Each row of a before or after table is a point. The points were changed in one or more steps. Then noise was added and the rows were shuffled. The steps act on how far a point lies along the listed directions, d1 being the first. Name the steps. A step turns or swaps two directions, mirrors them in a line or flattens them onto one, adds a multiple of one to another, or multiplies one. Angles are multiples of 10 degrees, from the lower direction toward the higher: turns from -170 to 170, lines from 10 to 170 but not 90. Use the fewest steps. Two steps may share a direction if one is a turn and the other turns, adds or multiplies; they go together, in the order done. Otherwise the lowest direction goes first.
In the rows, zero is written as 128.

Directions:
(1): [106  81 128]
(2): [171 108 106]
Before (8 x 3):
[[139 115 117]
 [140 132 129]
 [108 109 118]
 [ 61  98 155]
 [139 150 128]
 [119 187 151]
 [129  91 141]
 [177 202 136]]
After (8 x 3):
[[133 138 134]
 [186 192 131]
 [104 108 149]
 [189 136 112]
 [127  50 117]
 [109 110 120]
 [144 147 124]
 [110 137 134]]
Steps: mirror d1 and d2 in the line at 170 degrees

Directions:
(1): [ 88 126 107 104 137  80 146 172]
(2): [177 105 136  69 115 127 151 135]
(3): [141  75 108 168 112  96 151 108]
Before (13 x 8):
[[130 124 132 104 136 127 129 126]
 [113 113 124 129 124 126 135 126]
 [148 106 122  91 132 104 150 167]
 [127 131 127 112 113 129 126 136]
 [140 118 141 130 119 132 123 128]
 [101  89  99 165 127  84 154 128]
 [148 105 123  91 118 106 144 156]
 [121 135 147 191 133 149 110 102]
 [ 74 177 122 119 148 134 114 157]
 [162  92 113 110 122 107 142 126]
 [151 126 151 141 134 157 119 113]
 [124 123 117 131 131 126 133 132]
 [113 151 126 129 135 129 121 150]]
After (13 x 8):
[[ 99 143 136 155 149 140 116 137]
 [144 211 171  46 145 211  90 144]
 [128 102 118 105 123  87 148 156]
 [125  99 123 131 114 128 135 116]
 [140 163 142 102 134 162 115 140]
 [115 134 131 102 145 120 127 135]
 [115 121 129 145 122 120 124 136]
 [183   6  96 188  91  82 187  79]
 [128 119 149 199 130 150 120  96]
 [121 136 123 109 122 135 117 142]
 [136 113 115 134 123 134 139 124]
 [140 100 114  99 127  99 151 171]
 [129  67  86 154 124  64 150 128]]
Steps: swap d1 and d2; multiply d3 by 2.5

Directions:
(1): [175 143 153 168 106 111 154 164 146 185 103 134 152 109]
(2): [ 67 103 103 161 101 162 102 123 130 178  97 110 116 123]
(3): [142 120 150 172  96 134 148 124 133  95 114 109  92 202]
(4): [123 157 162 141 154 165 129  87 198 139 149 146 101 115]
(5): [164 103  98  91 100 187 132 128 149 147 151 144 165 165]
(6): [138 184 115 121 132 149 156  90 103 142 124  55 147 128]
Before (10 x 14):
[[134 135 117 104 126 134 141 128 101 131 127 101 143 117]
 [149 155 120  97 140 140 144 116 116 151 142 101 159  89]
 [102  98 102 138 109 150 111 135 133 164 116 120 129 116]
 [155 145 115 110 124 133 156 138 129 153 129 108 165 116]
 [136 125 124 127 120 127 132 127 120 107 125 129 120 138]
 [132 128 169 143 146 107 120 139 174 120 131 164 121  99]
 [108 128 129 113 124 125 110 141 134 135 135 157 124 107]
 [135 146 140 137 143  98 127 135 121 148 121 123 146  79]
 [ 95 110 125 146 104 152 110 126 121 171  97 113 125 120]
 [119 151 122 145 146 143 128 103 131 116 125 105 110 125]]
After (10 x 14):
[[120 164 135 152 126 132 140 109 132 164  99  74 145  97]
 [134 101 140 120 123 122 128 160 134 140 124 158 131 112]
 [106  90 102 117 111 139 118 155 135 152 125 146 146 117]
 [ 38  92  92  37 176 162  73  55  86   7 179 126  76 164]
 [ 67 100  81  45 172 169  87  63 112  33 187 120  92 146]
 [156 134 144 150 111 127 144 137 144 137 116 138 125 131]
 [144 124 114 138 132 102 125 144  99 101 117 122 129 129]
 [ 90 121 119 134 143 117 100 122 112 140 121 125 129  87]
 [135  95 119 116 111 115 113 170 108 168 121 148 155  91]
 [112 162 128 100 130 137 129 113 125 127 141 125 129 109]]
Steps: turn d1 and d2 by 110 degrees; multiply d1 by 3; turn d4 and d6 by 130 degrees

Directions:
(1): [123 176 120 112 125 162 152 122  54  97 153 103 128 118 149 143 108  88
 112  96 155 128 199 102  96 174 113 132  98 143 116  89]
(2): [130 107  98 169 162 167 134  67 152 121 131 103 137 109 115  96 119  61
  92 125 114 134 137 165 175 143 133 181 127 171 145 167]
(3): [110 151 145 128 167 133 104 171 131 123 157  79 126 162 171  71 119  96
 113 139  90 117 101 118  81  61 116 119  78 142 112 154]
(4): [113 183 154 134 139 111 112 145 158  97 130 108 120 121 139 157 188 136
 118 139 146 100 184 136 127  93  90 171 176 121 201 145]
(5): [141 138 100 122 113 137 159 163 139 201 162 156  86 100 117 131 132 128
  91 127 101  95 166 126  90 112 200 179 134 110 110 144]
Before (11 x 32):
[[119 108 112 146 126 117 141 136 202 165 130 144 141 139 109 111 156 130
  121 140  95 120 116 153 143  88 155 156 161 135 153 159]
 [132  65 103 173 152 140 112 103 169 178 133 124 124 157 124  49 109  91
  107 159  66 148  51 149 145  79 169 135 111 154  91 204]
 [114 133 117 160 180 148 138 129 165 136 145  77 114 157 141  89 117  81
  118 140 116 134 125 146 128 104 119 180 119 157 164 173]
 [135 158 149  76  96 121 141  88  24  54 116 105 136 106 130 203 119 137
  165  96 205 155 191  82 130 224  60  67 137 116 155  32]
 [ 91 131 159 155 142 106 100 162 156 122 116 118 132 147 139 106 151 118
  134 129 108 111  92 141 128  83 129 117 115 128 140 157]
 [131 140 121 117 119 123 145  96  56  95 119 126 141 107 137 170 109 130
  153 100 191 150 156 112 129 214  96 106 137 145 140  93]
 [121 159 130 104  98 124 115 153  81 100 160 104 121 142 153 134  95 116
  139 122 138 136 138 114  84 140 111  66 108 116 111  80]
 [118 139 156 124 126 127 129  96  68  39 104 138 182 135 129 178 116 132
  175  95 187 159 142 102 165 204  36  63 126 140 152  65]
 [134 133 127 138 163 149 112 117 138 118 149  94 152 141 125  84 106  72
   97 139 123 110 108 138 147 122 144 156 112 147 142 162]
 [138  93 103 138 136 150 130 127 128 157 159 133 110 125 134 124 120 115
  101 124 102 126 122 112 101 128 144 142 115 136 115 130]
 [150 131 134 134 141 134 123 112 129 136 137 100 136 115 135 131 142 108
  103 120 112 135 137 105 124 100 137 139 126 138 131 140]]
After (11 x 32):
[[108 143 140 151 156 118 127 113 158  92 113  94 134 154 134 146 144 128
  154 139 165 145 140 142 160 135  71 153 164 140 201 140]
 [104 105 143 162 127 116 113 105 149 109  91 145 146 130 108 134 139 119
  148 118 137 134  97 154 178 150 128 109 134 133 145 134]
 [124 116 139 129 139 123 103 138 126 110 141 118 128 151 149 137 143 143
  129 135 121 125 113 102 101 109  90 108 128 124 145 122]
 [138 157  93 111 115 139 172 145  64 166 166 136  97  87 140 149 103 115
  110 103 150 112 188 105  74 183 166 157 123 136 113 115]
 [149 133 147 132 140 127 116 104 128 116 124  98 149 120 134 144 148 119
  113 122 127 147 131 104 141 110 116 125 138 138 147 131]
 [109 134 181 135 117  60  78 144 164  97  89 137 137 173 138 151 194 195
  171 169 145 143  92 118 142  74  70  87 191 103 177 153]
 [109 109 129 148 140 105 115 136 202 131 122 122 159 162 125  96 158 131
  139 146  96 130  94 146 148  71 119 127 157 139 161 161]
 [135 129 107 113  84 141 135 111  73 112 151 122 124 118 127 143  74 105
  136 107 148 151 142 127 116 187 131  78 111 125  99  72]
 [163 140  74  87  95 176 203 108  29 181 186 132  79  59 113 156  77  78
   88  85 135 119 224  92  83 215 202 155 101 123  86  74]
 [131 164 156 117 131 115 105 129 133  84 122 113 156 141 120 149 146 129
  131 139 171 104 139 125 157 139 103 141 162 118 187 126]
 [154 139  80 119  87 168 207 128  68 179 165 196 107  64  94 188 103 113
   99  77 145 110 227 103 114 215 180 162 131 118 103  83]]
Steps: turn d3 and d5 by -110 degrees; add -0.3 times d3 to d1; swap d2 and d4

Directions:
(1): [143 123 128 119 115 107 121  70  79 178 131 167 125 107 123 131 126 123
 115 183 162  81 107 121 175 170  96 143  98 109  85  81 114  90 138 141
  84 123 141 169 124 150 104 111 178 187 166 160 155  56 116 134 131 186
 161 105 139 129  92 138 152 118 128 112]
(2): [ 85 184 122 135 135 111 129 124 106 125 126  89 131 159 129 100 169 171
 114 124 140 162 126  86  85 139  94 193 172  95  95 125 133 148 145  71
 104  76 127 154 180 170 156  81  96 143 137 133 122 100  85 168 146  75
 146 153 168  78 133 111 145 132 129 115]
(3): [ 73 130 105 164  84  81 146 166 121 113 137 114 134  97  97 105 109 140
 144 110 141  88  95 166 150  90  85 146 206 113 155  92 107 147  94 161
 123 168 102 124 102 146 132 131 169 130 130 136 145 115  69 124 148 102
 127  97 163 193 192 161 106 150 135 131]
(4): [122 109 163 164 110 122 154 143 138 144 173 111 182 118 118  99  75 152
 132 145 128 172 122 143 144  95 120 139 137 124 117 118 159  70 156 153
 126 110 118 131 118  50 127 146 117 110 182 141  72  97 139 118 157 146
 142 123 102  41 193 134 186 144 109 152]
(5): [122 118 139 127  84 136 145  90 115 170  91  55 169 125 124 105 103 144
  69 119 120 116 118 122 142 126 105  78 137 102 192 150  47  78  94 132
 153 116 172  83 149 162 125  84 177 144 141  92 113 152 146 151 104 117
 102 153 100  96 123 111 119 132 117  99]
(6): [147 144 124 118 165 143 154 126 184 125 106  95 109 107 140 114 120 123
 113 168 114  97  91 171 120 172  92 165 166 151 150 147 132  91 147 145
  52  87  92 131 174 153 136 127 117  90 113 111 145 151 186  45 155 136
 135 130 117 136 136 179 142 141 163  72]
Before (14 x 64):
[[104 139 133 142 128 117 123 156 141 106 137 124 130 144 118 121 139 145
  137 100 125 169 144 125 103  94 133 137 149 112 122 135 154 158 110 111
  144 128 112 128 131 133 135 133 107  96 118 125 128 152 109 139 138  87
  122 130 136 136 163 114 120 126 113 145]
 [165  97 138 129 126 150 114  99 127 148 115 129 139 134 128 144 116 111
  127 113 126 140 151 138 129 113 166  74  77 143 161 146 123 116 107 136
  178 139 153 122 101  95 113 128 141 131 122 114 119 133 146 130  96 142
  113 135  98 119 103  97 122 115 105 133]
 [141 123 147 118 134 133 150 118 139 148 133 113 138 121 137 108 100 127
  110 158 125 142 133 134 127 134 132 123 120 133 126 135 133  84 146 128
  128  99 128 126 149 102 130 133 117 111 156 131  96 140 185 113 134 131
  134 143  88  66 132 133 159 140 120 115]
 [113 138 112 104 158 142 108 147 144  87 110 106  96 171 143 145 189 124
  139  85 112 158 156  99  72 120 163 125 126 133 134 166 136 205 131  77
  149 140 141 113 158 170 159 129  87 117  76 101 137 174 107 167 109  59
  101 148 147 165 110 104  87 116 128 142]
 [131 133 149 121 119 143 104 119  95 128 153 139 147 155 140 135 149 138
  137 102 119 180 176  83 120  86 180  98  80 114 111 141 129 153 135  97
  188 135 152 114 120 102 126 122 101 135 137 130 115 128 111 184 103 108
  134 141 121  87  94  75 115 117 101 163]
 [145 150 101 107 167 139 123 134 141 127 117 161  90 125 137 156 148 109
  148 141 135 108 126 122 106 165 125 148 113 148 112 124 141 160 133 115
   98 127 108 150 149 160 138 126 121 143  97 137 151 135 125  95 117 131
  130 123 149 149  93 141 120 132 149 121]
 [134 121 125 117 132 138 126 130 129 114 131 130 120 135 139 126 136 126
  134 107 117 120 134 131 125 130 137 119 111 126 139 135 143 138 143 120
  145 136 142 123 117 123 139 136 130 122 118 123 143 135 142 129 124 128
  115 113 132 139 120 108 114 119 116 143]
 [100 121 139 166 101 100 146 157 114 112 143 119 161 119 112 120 114 146
  131 125 132 138 111 137 146  98 109 138 164 116 130 113 124 126 119 148
  139 142 118 117 112 116 138 126 137 125 159 123 113 111  93 140 133 106
  130 130 127 115 187 142 135 158 124 147]
 [129  98 129 120  97 118 127  95 100 148 134 144 150 126 114 135 128 136
  100 150 144 129 128 117 156 119 121 120 114 114 116  98 112 115 127 128
  139 137 154 142 119 132 118 119 154 159 134 143 123  97 116 152 126 157
  138 125 116 121 115 124 134 113 126 130]
 [108 140 109 113 126 134 101 123  93 112 112 154 102 157 130 142 165 123
  133 110 143 141 152  92 118 127 139 116  98 119 116 126 113 170 104  88
  151 140 145 126 130 162 127 111 125 157 115 133 146 113  99 180 113 104
  123 148 147 139  88 101  95 103 133 135]
 [159  97 157 117 126 152 117 123 107 151 136 158 149 154 138 151 110 118
  125 109 117 162 163 113 150 114 178  88  67 140 128 134 131 118 139 126
  168 137 162 112 103  77 112 137 127 140 147 128  97 142 149 154 102 169
  122 136  95  86 106  91 133 113 104 170]
 [127 123 139 126  96 140 117 111  82 161 109 123 156 165 124 135 140 141
  110 123 135 143 148  90 131 106 146  85 100 106 124 135  99 114 115  99
  170 138 179 115 134 136 144  96 153 157 144 125 109 125 116 185  94 126
  122 150 125  95 104  84 109 103 105 158]
 [144 120 115 145 144 138 123 152 147 105 152 157 124 134 135 134 126 110
  164 109 122 153 160 138 131 107 179 122 110 138 122 137 165 139 129 137
  145 143 119 123  93  85 132 169  96 109 120 135 115 138 134 124 124 130
  139 110 107 129 136 138 127 122 128 151]
 [135 123 123 131 125 142 134 101 130 133 118 114 120 136 125 120 147 135
  109 118 136 132 127 114 125 145 140 115 128 113 154 146 105 131 130 104
  128 106 144 122 151 133 133 113 121 122 128 121 123 138 127 122 127 128
  119 136 116  93 109 121 122 127 126 120]]
After (14 x 64):
[[107 127 126 122 109 122 129 114 110 127 134 111 151 150 114 123 150 155
   98 127 136 165 138  98 116 109 122 140 144 108 120 118 118 140 130  96
  149 115 147 134 145 139 143 103 119 144 121 134 111 117 104 169 131 111
  131 145 129  99 130 111 130 117 125 130]
 [126 101 154 160 112 122 146 156 132 117 148 128 168 123 122 129 100 135
  131 126 123 157 123 137 145  97 133 118 134 129 133 128 140 108 130 156
  150 140 124 109 103  85 133 142 124 114 163 119  95 124 127 132 130 123
  123 136  99  86 182 139 147 155 118 154]
 [146 134 137  99 128 128 100  65  49 185 122 174 127 159 138 150 156 133
  106 147 153 128 148  76 158 169 132 135  65 106  76  95 109 121 146  93
  118 109 177 162 135 150 110  91 153 208 166 152 138  75 112 189 105 180
  161 135 138  87  56  88 141 103 112 139]
 [131 125 121 116 124 123 125 113 106 134 132 144 118 128 133 123 136 129
  127 128 134 100 122 126 139 147 117 130 111 114 121 110 134 128 146 122
  125 133 147 143 118 138 133 124 150 147 133 136 156 104 126 137 129 146
  132 100 142 143 112 113 122 117 120 135]
 [154 129 141 101 147 142 139 104 134 148 117 118 119 133 146 121 119 120
  102 159 123 138 138 122 120 152 140 118 100 135 121 140 126  98 144 113
  126  95 138 130 158 126 129 124 115 121 142 129 111 143 188 119 120 131
  134 148  93  76  97 127 149 129 125 104]
 [127 153  94 121 157 129 132 158 148 109 120 146  94 124 131 147 143 114
  155 122 128 109 120 136 100 143 121 151 143 149 131 126 138 177 120 121
  105 138  97 140 145 158 145 130 118 128  89 131 148 149 112  93 120 110
  123 119 155 165 120 148 109 142 150 129]
 [139 114 118 129 127 146 135 113 145 120 114 116 117 129 124 128 140 125
  116 105 124 125 130 132 128 130 154  92 130 126 175 153 106 138 121 117
  142 126 140 105 137 127 128 126 124 108 112 110 126 161 134 110 121 127
  106 134 110 121 114 127 104 129 127 124]
 [101 121 105 126 113 134 111 170 125  82 115 144 106 144 121 144 141 114
  150  78 123 142 153 125 118  87 154  89 123 138 159 139 115 189  80 117
  179 176 131  92 104 138 132 139 126 119  94 118 138 157 102 161 110  86
   97 141 134 177 130 112  72 115 134 151]
 [146 116 139 111 117 149  99 119 100 125 140 158 131 144 138 153 145 115
  144  98 116 151 175  99 136  88 191  72  65 129 126 144 117 160 118 116
  197 163 155 101  98 109 114 138 120 133 120 125 134 144 120 171  86 124
  123 129 115 136  79  82  92 114 105 162]
 [122 120 133 126  98 147 118 133 103 141 104 116 149 167 122 141 140 134
  119 102 122 145 153 101 121  92 160  71 110 116 146 152  97 132 102 102
  189 153 171  96 129 134 147 105 148 137 122 111 110 159 121 178  90 109
  103 154 122 121 113  87  89 103 112 163]
 [152 132 125 122 116 113 104  34  56 197 109 149 125 130 122 132 150 131
  102 166 172 100 128 101 148 171 106 130  80 100  95  92 103 102 119 108
  114 105 168 184 134 166 105  78 178 208 157 148 157  40  96 165 105 164
  158 124 146 110  61 100 142 104 111 101]
 [153 129 114 129 139 116 113  89  91 155 152 190 116 126 134 133 141 113
  146 162 160 112 144 115 164 161 142 149  85 113  68  93 151 109 143 131
   98 123 135 171 104 122 116 139 135 172 156 165 146  63 114 141 129 176
  175  94 127 122  92 139 151 111 130 129]
 [144  75 108 111 130 136 113 163 161  93 118 148  96 117 127 168 128  80
  160  89 109  95 141 164 140  92 180  62 102 162 181 149 120 183  99 160
  167 216 133  87  87 128 124 185 147 107  72 103 153 193 131 116  99 117
   83 102 117 250 130 139  62 116 130 158]
 [141  94 137 138 125 132 124 157 155 113 143 155 132 121 116 143 106 115
  145 107 118 146 146 157 138  86 159  90 109 134 144 137 155 135 101 154
  158 165 114 111  92  94 112 169 132  87 115 124 130 169 146 107 124 134
  108 111  99 163 160 126 115 121 110 156]]
Steps: multiply d2 by 2.5; turn d1 and d2 by 110 degrees; turn d3 and d4 by 40 degrees
